Every row gives one point. Each copy is the shape, with its points in the same order, stretched, turned, moved and blurred by noise. Some copies are also mirrored. Which?

Shape:
[-5 1 -9]
[-12 -21 31]
[26 22 15]
[-4 31 -10]
[8 -6 -13]
[-17 -16 2]
[10 -37 -37]
Copy 1:
[3 -4 -11]
[-9 37 30]
[37 -20 29]
[9 -36 -1]
[16 4 -20]
[-10 19 -5]
[18 28 -54]
Copy 1 is: mirrored
Copy 2 (7 x 3):
[12 10 -12]
[-28 -9 -11]
[19 -16 21]
[23 20 17]
[15 -2 -20]
[-8 8 -23]
[20 -4 -60]
Copy 2 is: only turned

Shape, 7 rows:
[17 12 7 3]
[-51 7 8 9]
[14 -13 -7 -4]
[8 -10 13 -6]
[22 5 -17 -2]
[11 -3 -4 20]
[-50 -8 23 17]
Copy 1:
[0 10 3 21]
[17 -12 37 -40]
[-9 -7 -15 16]
[-16 -6 1 9]
[2 11 -23 20]
[17 -8 3 18]
[12 -28 45 -34]
Copy 1 is: mirrored
Copy 2 (7 x 4):
[13 -10 4 20]
[-37 29 -2 -17]
[23 5 6 1]
[6 -10 19 -6]
[26 -3 -9 6]
[13 13 -5 20]
[-31 34 15 -11]
Copy 2 is: mirrored
Copy 3, 7 rows:
[10 15 -3 -36]
[-20 1 -21 18]
[18 -12 4 -24]
[-1 -4 8 -24]
[27 10 -6 -27]
[6 -6 -19 -36]
[-41 -17 -15 4]
Copy 3 is: mirrored
Copy 4 (7 x 4):
[-8 -9 0 10]
[13 54 -6 -16]
[19 -12 -4 1]
[14 -3 9 -3]
[0 -20 -19 10]
[10 3 2 24]
[26 60 15 -12]
Copy 4 is: mirrored

Shape, 9 rows:
[4 -9 3 -19]
[19 10 -37 42]
[28 30 2 -7]
[-14 25 25 -25]
[-24 3 11 -14]
[0 -20 25 -9]
[-1 -2 -8 35]
[16 20 -9 -13]
[-4 -12 -21 32]
Copy 1:
[1 -10 -6 -6]
[43 -2 18 42]
[35 12 6 -18]
[-7 33 -15 -19]
[-14 15 -15 6]
[-13 -8 13 -11]
[12 3 20 36]
[25 5 -8 -8]
[11 -7 12 44]
Copy 1 is: only turned
Copy 2, 9 rows:
[-6 -4 -8 -22]
[41 -34 -20 23]
[38 14 -3 -23]
[1 34 15 -16]
[-15 18 6 0]
[-16 -6 12 -32]
[13 -31 9 20]
[24 10 -17 -17]
[1 -41 -10 21]
Copy 2 is: only turned
Copy 3 (9 x 4):
[-4 -8 13 -11]
[-25 30 -25 33]
[-12 42 24 -17]
[-29 5 26 -50]
[-23 -17 7 -31]
[16 -10 1 -33]
[-13 13 -28 -1]
[-19 22 19 -5]
[-17 -3 -30 13]
Copy 3 is: mirrored
Copy 4 (9 x 4):
[21 14 1 5]
[-14 -13 -60 -25]
[32 -2 -10 -36]
[17 9 49 -22]
[0 13 31 2]
[23 5 13 29]
[-26 -18 -25 2]
[20 11 -12 -30]
[-26 -12 -36 10]
Copy 4 is: mirrored

Shape, 11 rows:
[29 12 -8 3 9 -2]
[26 15 21 20 9 3]
[29 -6 14 -4 55 4]
[-57 -7 -17 11 -2 11]
[21 -13 -5 9 -1 -11]
[27 4 -11 -15 -13 17]
[-20 29 -8 -23 16 1]
[31 -4 24 4 -12 1]
[-12 8 -13 -6 60 11]
[-25 -11 12 11 15 -12]
[-4 8 -18 9 -13 -12]
Copy 1:
[-1 27 -5 -8 0 8]
[-8 20 5 6 5 20]
[14 41 9 1 35 0]
[-23 -31 -14 33 5 -34]
[18 3 -6 9 -4 8]
[0 6 -22 -27 -7 5]
[-21 17 3 -3 3 -41]
[5 -1 1 -15 5 27]
[-8 38 -3 20 31 -28]
[0 -12 10 29 18 -16]
[-1 -5 -11 15 -14 -8]
Copy 1 is: only turned
Copy 2 (11 x 6):
[3 -12 9 -16 24 -26]
[5 -18 35 -14 38 -14]
[-25 13 5 -43 54 -16]
[-2 32 -20 37 -20 30]
[-6 -24 -3 2 28 -15]
[17 -30 3 -21 3 -1]
[-10 24 -3 -6 -24 -2]
[2 -48 28 -15 25 1]
[-20 58 -18 -26 22 -7]
[-24 9 -1 22 10 6]
[1 -10 -2 20 -5 -12]
Copy 2 is: only turned

Shape, 13 rows:
[-22 11 -28 -36 -17 35 17 -5]
[-16 2 -3 19 -8 4 -6 6]
[6 -12 34 28 36 5 -32 -11]
[-9 32 -5 18 -14 -3 -1 -17]
[-32 46 24 -2 12 21 8 15]
[4 32 13 -17 16 5 13 39]
[-9 11 18 -3 -15 -2 -11 10]
[13 -16 18 -7 28 28 27 -2]
[1 1 0 -7 25 -15 -7 -5]
[10 17 -21 -10 -15 19 -1 -20]
[13 19 -17 -17 5 11 19 -11]
[6 -5 -1 3 -16 -7 -6 -28]
[35 5 -15 -20 -7 -4 13 32]
Copy 1 (13 x 8):
[-6 9 -19 -5 26 14 41 4]
[-4 -4 4 30 8 -1 4 -14]
[3 -1 -14 -1 -11 -9 -59 -29]
[-1 18 22 22 9 -33 13 -21]
[-20 29 0 19 58 -23 -10 2]
[-5 8 6 12 36 -22 -9 44]
[-19 1 16 11 13 1 -12 5]
[10 -21 -20 -24 37 1 -12 -9]
[-13 -1 -23 -3 -8 -29 -12 4]
[16 8 3 -12 -4 -8 31 -5]
[17 -1 -9 -11 14 -21 23 6]
[2 -9 9 -1 -20 -6 5 -30]
[16 -24 5 4 -2 -10 12 43]
Copy 1 is: only turned
Copy 2, 13 rows:
[-31 -20 23 22 5 26 60 4]
[-7 -13 9 20 -10 -14 0 -1]
[35 22 9 11 -46 -21 -20 14]
[-17 11 -14 23 -15 -6 14 -19]
[-32 18 20 37 -13 -34 33 7]
[-14 17 0 29 17 -24 39 34]
[-5 9 10 8 7 -15 10 0]
[30 4 13 30 -15 -3 46 19]
[8 5 -10 -7 -26 -10 23 15]
[-11 6 -5 21 -3 34 31 -3]
[-8 7 -16 23 -5 19 52 7]
[11 6 -6 -2 -13 11 14 -19]
[5 0 -16 20 37 12 38 34]
Copy 2 is: mirrored
Copy 3:
[-9 -4 -55 -12 -8 34 17 -1]
[-23 -14 -9 -2 -11 -14 8 10]
[-33 -3 40 10 -26 -19 -24 -12]
[-9 11 -32 -14 -9 -26 4 1]
[-49 29 -32 27 1 -22 19 -9]
[-24 29 -17 51 24 4 8 6]
[-16 12 -4 8 -16 -13 15 8]
[-38 -3 16 -7 6 26 -12 -3]
[4 -3 8 8 0 -10 0 -27]
[6 7 -37 -14 -17 15 -11 5]
[0 10 -30 -7 8 18 -5 -8]
[10 1 -7 -32 -22 -3 1 0]
[8 11 -9 19 21 27 -6 26]
Copy 3 is: mirrored
Copy 4 (13 x 8):
[-4 0 -17 -35 -2 21 10 23]
[-17 -6 14 11 -10 19 8 11]
[2 15 30 43 35 13 22 5]
[-14 -7 3 13 -7 -7 13 32]
[-7 38 18 -6 -25 17 26 39]
[19 35 6 3 -29 16 12 6]
[-9 18 19 4 -7 8 -6 15]
[34 2 20 0 17 21 28 -5]
[-3 9 0 16 16 -4 22 -9]
[8 -9 -16 0 12 4 4 26]
[18 -4 -15 -2 4 -1 19 11]
[-5 -15 8 8 21 -8 2 10]
[31 1 -9 8 -16 12 -11 -15]
Copy 4 is: mirrored

Shape (12 x 9):
[-10 18 -22 25 8 16 -15 17 -12]
[-4 -7 -9 -13 27 -11 1 2 -2]
[-9 -4 -29 1 19 -8 -9 20 -5]
[-15 -24 5 5 -29 0 -24 2 -9]
[-28 -7 -43 5 -16 5 33 -27 -24]
[8 28 -13 -12 0 0 12 4 -9]
[16 21 -1 14 2 -44 -14 -11 16]
[-16 23 -9 13 11 -6 21 7 4]
[-20 22 -20 7 15 3 29 -5 7]
[35 -10 6 -15 29 -23 11 -19 -34]
[-32 24 -17 -9 -1 -4 8 11 -27]
[-5 -10 -7 25 -12 -15 1 17 13]
Copy 1:
[-24 7 0 46 -17 -6 -8 -11 29]
[-18 -1 1 -8 -5 6 2 -23 -8]
[-21 21 -5 18 -20 10 0 -18 -5]
[-6 -2 1 6 -24 11 -2 30 11]
[9 -2 -35 3 -31 35 10 -39 38]
[0 8 -13 9 8 -22 12 -18 15]
[32 -6 32 13 -11 -14 5 -19 -8]
[-5 2 9 25 15 10 12 -35 21]
[-1 -1 -7 18 14 13 3 -47 26]
[-13 -34 9 -34 -16 -22 28 -23 -17]
[-25 29 -3 13 -3 7 17 -20 37]
[8 0 9 31 -7 19 11 -1 -6]
Copy 1 is: mirrored
Copy 2:
[20 22 11 -12 21 15 -31 9 27]
[20 3 -3 -10 -10 -13 -32 3 -22]
[24 12 1 -14 2 -24 -45 15 7]
[-18 -15 24 22 6 1 -11 26 41]
[50 -45 -9 -8 29 -13 -13 -40 30]
[34 21 16 -29 2 1 -2 4 -15]
[4 39 29 23 1 -19 -23 -9 -27]
[6 26 -8 -22 19 -3 -21 -27 -6]
[23 13 -14 -27 11 -1 -22 -43 -7]
[36 -4 7 6 7 -1 -17 20 -60]
[19 -3 27 -45 20 -7 -21 -8 12]
[-16 23 -5 18 16 -23 -19 7 23]
Copy 2 is: mirrored
Copy 3, 12 rows:
[-5 -15 0 -43 8 13 2 3 -1]
[8 -9 -4 -4 17 -6 11 -4 -29]
[7 -20 -16 -17 19 -7 14 3 -18]
[3 -16 -6 -3 -15 -15 -27 -9 2]
[-27 -33 -13 -7 -3 25 22 -38 2]
[-6 4 -2 -27 -2 -3 22 -8 -22]
[14 36 -35 -25 20 -14 -8 -9 -36]
[-19 2 10 -18 22 5 9 -8 -2]
[-14 -6 12 -15 23 11 22 -18 2]
[-9 5 -17 -4 -5 19 14 4 -59]
[-31 -18 9 -32 6 -10 4 -17 -14]
[-4 2 -17 -7 12 -8 -3 5 9]
Copy 3 is: only turned

Shape:
[26 3 -12 24 3 -12 0 -1 -17 12 -5]
[1 -11 -15 19 7 2 16 -14 -24 3 24]
[-25 16 -5 19 -9 -3 22 -28 -14 -22 -13]
[11 14 12 -26 14 11 4 10 28 -7 1]
[-12 20 -27 9 21 12 -8 -20 2 5 -10]
[8 -27 -12 -10 28 -3 26 -5 35 -20 18]
[12 13 2 28 -11 -17 12 11 18 -15 13]
[-27 -3 -13 -4 -18 -20 -19 12 -14 28 23]
[-13 0 14 24 7 -16 -6 -31 -7 27 -22]
[-7 1 23 7 11 21 15 -4 18 -9 -23]
[-17 3 2 -24 26 -3 2 3 10 -24 14]
[-26 -23 10 -1 -19 6 5 -33 -11 -26 -22]
[5 5 -23 -23 -9 5 25 -29 -16 14 -13]
[26 -6 14 -23 -19 17 -15 -24 -12 26 19]
Copy 1 (14 x 11):
[-7 16 12 16 27 -4 -21 1 -3 8 -10]
[-1 -4 -21 28 32 -4 -2 -1 3 13 27]
[-19 7 -21 14 27 53 18 12 16 -6 8]
[28 -5 15 -14 -3 -4 37 3 0 -4 -32]
[-10 13 -10 -9 30 21 10 -23 41 16 -20]
[32 -37 -29 -13 22 -14 15 28 5 19 -8]
[13 5 9 -1 27 -5 7 42 15 -26 -6]
[-12 25 -29 6 -26 -18 -19 -3 14 -22 31]
[-45 -3 1 -12 20 21 -5 -16 0 3 -1]
[-3 -18 27 -14 12 28 28 8 -7 7 -13]
[26 9 -29 -17 6 -4 32 14 -7 13 -4]
[-8 -6 -33 -10 4 60 1 4 -26 -4 16]
[-6 -14 -22 40 3 32 -1 -24 17 3 -14]
[10 0 -8 16 4 -2 -12 -52 -25 -29 3]
Copy 1 is: only turned
Copy 2 (14 x 11):
[-2 -26 -16 40 6 14 8 -5 7 -16 10]
[11 11 6 38 8 19 8 -7 4 -28 12]
[-10 23 3 16 -27 9 26 -11 -1 -35 -18]
[8 -16 15 -28 5 16 8 32 2 1 13]
[-9 11 -14 -11 20 6 18 -19 15 -29 4]
[28 -9 36 4 22 25 18 -1 -12 -9 -6]
[23 -19 3 21 -19 1 11 23 2 -11 -22]
[7 9 -16 13 -14 -27 -14 -8 -2 5 39]
[-32 1 -7 24 -7 -14 30 -25 23 5 5]
[-21 4 12 -8 3 24 13 8 11 2 -17]
[6 -1 35 -21 0 1 -1 6 -10 -27 14]
[-12 14 13 8 -38 24 7 -27 5 -10 -5]
[-2 13 -15 17 -3 31 40 -4 -13 -14 32]
[19 -6 -10 6 -14 25 13 18 31 8 52]
Copy 2 is: mirrored
Copy 3, 14 rows:
[13 2 -7 -2 2 -4 30 -20 -20 0 -12]
[1 6 9 8 -13 28 14 -26 -19 -14 6]
[1 -3 9 0 9 27 14 22 -6 -43 -7]
[-6 -25 -16 8 15 -18 -24 -2 15 7 26]
[-4 -11 9 20 3 -5 -13 -6 -29 -15 -29]
[-19 -45 -25 14 7 25 -11 -31 20 -6 27]
[12 -22 -10 19 13 9 40 -3 28 -12 12]
[-14 37 23 2 -28 -1 6 -6 9 9 -12]
[-8 -3 36 -23 18 2 24 7 -16 -5 -33]
[-7 -25 -1 2 36 10 -8 19 0 4 12]
[-19 -26 -13 9 -20 7 -18 2 6 -9 26]
[5 -8 11 -20 5 48 -14 22 10 -16 -9]
[-4 23 1 -16 18 -3 -26 -22 -12 -24 -12]
[25 11 30 -10 0 -10 -30 -26 6 11 1]
Copy 3 is: only turned
